Each point is reached from the start by the listed moves, each made once or not at all, plus a little noise. Is the number of moves made odd or even? Then give how often each move was made.

Moves:
(1): [+1.39, -2.19, +1.75, -1.79, -1.32]
(2): [+0.98, +0.58, +0.96, -0.44, +2.13]
(3): [+1.49, -0.52, +4.16, +0.77, -0.82]
Start: [-0.26, +1.46, +0.14, -1.56, +0.64]
Points:
[+1.17, -0.76, +1.60, -3.51, -0.56] => odd (1, 0, 0)
[+2.07, -0.12, +3.08, -3.83, +1.54] => even (1, 1, 0)
[+1.32, +1.00, +4.38, -0.71, -0.17] => odd (0, 0, 1)
[+0.80, +1.91, +1.30, -1.96, +2.76] => odd (0, 1, 0)

Moves:
(1): [-0.50, -0.60, +1.92, +1.67, +1.91, +1.56, -0.44, -2.36]
(2): [-0.01, +1.16, +1.51, -1.50, -0.88, -0.67, -1.16, +0.06]
(3): [+1.51, +1.33, +0.71, -1.45, +1.37, +1.81, +0.60, +1.61]
(4): [-1.93, +0.69, +0.27, +0.62, +0.28, +0.18, +1.22, +0.34]
(5): [-1.49, +0.67, -2.52, -1.06, +0.81, +1.09, +0.06, -1.34]
(6): [+0.86, +0.91, +0.23, -0.27, -2.20, +0.61, +1.02, -0.98]
(7): [-0.16, -0.37, +0.12, -2.04, +0.57, -2.04, +2.21, -0.93]
(8): [+0.55, +2.31, -0.91, +0.66, +0.26, -1.60, +0.65, -0.94]
Start: [-0.74, -0.32, +0.75, -0.29, +0.05, -0.31, +0.79, +0.69]
Points:
[+0.02, +2.22, -0.71, -5.07, +0.60, +1.14, +4.67, -0.95] => even (0, 0, 1, 0, 1, 1, 1, 0)
[-0.55, +2.78, +2.73, -4.90, +1.62, +2.07, +3.08, -3.25] => even (1, 1, 1, 0, 1, 1, 1, 0)
[+0.13, +0.05, +3.51, -2.11, +3.88, +1.04, +3.15, -0.95] => odd (1, 0, 1, 0, 0, 0, 1, 0)
[-4.35, +1.84, +0.15, -4.26, +0.79, -1.78, +3.09, -1.20] => even (0, 1, 0, 1, 1, 0, 1, 0)
[-1.40, +1.93, +2.51, -4.67, +3.79, +1.48, +2.05, -2.23] => odd (1, 1, 1, 0, 1, 0, 1, 0)

Moves:
(1): [-0.57, +0.38, -1.10, -0.59, -1.62, -0.91, -0.02, -2.22, -1.55, +0.12, -1.78, +0.20, -2.01, +2.58, +0.70, +1.67]
(2): [+1.36, +1.28, +0.45, -0.18, -1.71, +1.99, -1.50, +0.44, +0.98, +0.49, +0.03, +1.05, +1.72, -0.49, +0.17, -0.01]
(3): [+0.21, -0.67, +2.64, -0.47, +0.87, -0.24, -3.43, +1.36, +0.17, +1.19, -1.62, +0.84, +2.24, -3.00, +1.72, +0.57]
(4): [-1.05, +0.36, -1.51, +1.27, -1.29, -0.22, +1.57, -0.10, -0.23, +0.66, -0.94, +0.62, -0.11, +2.24, +0.60, -0.50]
(5): [-0.79, -0.04, -2.49, -0.85, +0.29, +1.15, -0.75, -2.08, -0.09, -0.08, +1.02, -0.57, -0.22, -0.09, +1.50, +1.43]
(6): [+0.10, +1.07, +0.57, +1.96, +1.08, +0.03, +0.94, +0.01, -2.18, -0.79, -1.41, +1.66, +0.81, -2.40, +1.15, -0.73]
(7): [+0.08, +1.49, -0.76, -0.63, -1.84, -1.31, +0.66, -1.95, +0.30, +2.08, -1.59, -0.16, -0.62, -0.86, +1.10, -0.66]
(8): [-0.28, -0.17, -1.79, -1.46, +1.23, -0.60, +1.45, +1.28, -0.87, +0.24, -3.36, -1.09, +0.52, -0.82, +0.41, +0.48]
(9): [-1.73, -0.55, -2.30, -0.24, -1.36, +0.75, -0.55, -0.94, +0.97, +0.69, +1.83, +0.04, -1.26, -0.52, +1.43, +3.35]
(10): [+0.62, -0.76, -1.08, -1.67, +0.00, -0.74, +0.35, -0.45, +1.82, -0.47, +0.25, +1.39, +1.43, -1.46, -0.75, +0.05]
(11): [-0.94, -0.33, -0.98, -1.25, -0.44, +0.26, +0.38, +3.54, -0.89, +0.67, +0.53, -0.39, +0.79, -0.67, +2.27, -2.26]
(12): [-0.48, -1.73, +0.84, +0.71, -0.49, +0.33, +1.10, -1.35, +0.39, -0.08, +0.99, -1.13, +0.63, +0.40, +1.70, +0.57]
(13): [-0.12, +1.37, -0.38, -1.25, +0.22, +0.62, +0.09, +1.05, +0.81, +0.43, +0.39, +0.55, +0.26, +0.77, -0.02, +0.31]
(14): [+2.35, +0.47, -0.47, -0.35, +0.51, -1.52, -0.85, +1.48, -2.13, +0.48, +1.08, -0.36, +2.02, -1.66, +0.18, -1.50]
Start: [+1.50, -0.02, +0.19, +1.52, +2.51, +1.09, +0.75, +1.18, +0.43, -1.56, +0.28, +0.83, -0.99, +0.64, -1.07, +0.26]
Points:
[+2.37, +2.95, -7.34, -2.25, +0.05, +1.02, +4.16, +3.02, -1.59, +2.00, -2.80, +2.43, +6.30, -4.30, +7.29, -2.60] => odd (0, 1, 0, 1, 1, 1, 1, 1, 0, 1, 1, 1, 1, 1)
[-3.16, -1.80, -5.43, -3.87, +1.23, +2.47, -0.98, +1.84, -0.60, +1.60, -1.68, -0.71, -0.05, -0.78, +8.58, +6.41] => even (1, 0, 1, 0, 1, 0, 0, 1, 1, 0, 1, 1, 1, 0)
[+0.41, +1.03, +0.12, +2.29, +1.69, +1.17, +2.89, -1.37, -2.14, -1.86, -1.50, +2.07, -1.25, +2.09, +2.43, +2.05] => even (1, 0, 0, 0, 0, 1, 0, 0, 0, 0, 0, 1, 1, 0)
[-0.12, +2.94, -5.15, -1.93, -0.99, +2.25, +2.77, +5.28, -1.37, +1.03, -4.88, +1.78, +0.15, +4.21, +3.07, -0.06] => even (1, 1, 0, 1, 0, 0, 0, 1, 0, 0, 1, 0, 1, 0)
[+3.33, +0.89, -6.64, -1.54, -0.77, +0.10, +2.82, -1.60, +0.56, +1.78, -2.17, +0.58, +4.43, -2.12, +3.82, +0.13] => even (0, 1, 0, 1, 1, 0, 1, 1, 0, 1, 0, 1, 0, 1)
